Every row gives one point. The points of each table are mixes of a few directions, plus a little noise. Count the directions of each table, and those that both share. Where both have some left over, give the other angles between the two spaces (their principal angles), to ten degrees, smallest first.
In the rows, 128 means zero.

First (4 x 3):
[[130 159 102]
 [190 173 138]
 [121 106 142]
 [ 71  75 129]]
Second, 6 rows:
[[127 127 128]
 [177 189 115]
 [160 166 120]
 [146 148 124]
 [ 84  74 140]
 [ 76  65 141]]
Directions: first 2, second 1, shared 1

First (10 x 8):
[[142 130 149 141 126 138 145 144]
 [ 80 123  56  93 135  95  73  75]
 [ 79 125  53  91 136  93  70  72]
 [139 131 146 136 125 138 141 141]
 [110 127 102 115 132 115 108 108]
 [109 128 100 115 129 115 107 109]
 [189 130 215 173 120 171 195 196]
 [ 94 126  77 102 134 105  89  90]
 [174 130 193 161 121 159 181 177]
 [165 131 184 155 122 154 171 170]]
Second (7 x 8):
[[180 130 205 166 118 163 187 186]
 [118 127 113 121 130 120 117 118]
 [166 130 184 157 121 156 170 168]
 [ 92 125  74 102 133 102  85  88]
 [159 129 176 152 122 152 165 165]
 [105 125  93 111 132 111 101 101]
 [ 76 126  50  89 136  90  68  72]]
Directions: first 1, second 1, shared 1

First (8 x 12):
[[132 124 155 182 155 184 121 118 122 109  69 125]
 [ 63 123 137 135 112 119 144 155 142  90 172 108]
 [121 172 125 119 149  66  92 137  90 167 134 122]
 [131 138 180 151 151 224 135  94 116  75 176  91]
 [144 140  86 101 125  73 108 132 123 163 125 147]
 [125 137 193 148 135 125 141 140 112 158  80 121]
 [180  99  73  97 104 114 136 118 155 154  98 167]
 [128  96  75  94  91 120 146 131 166 108 167 145]]
Second (8 x 12):
[[ 45 148 141 104 109  89 138 159 125  91 249  86]
 [ 94 136 133 118 120 112 132 141 127 113 177 111]
 [185 114 119 145 141 155 121 106 130 153  45 157]
 [155 121 124 136 134 141 125 118 129 140  89 142]
 [205 109 116 151 146 164 118  99 131 162  17 166]
 [148 123 125 134 133 137 125 120 129 137  98 138]
 [ 67 143 138 110 114 100 136 151 126 101 216  97]
 [125 129 129 127 127 127 128 129 128 126 133 126]]
Directions: first 5, second 1, shared 1
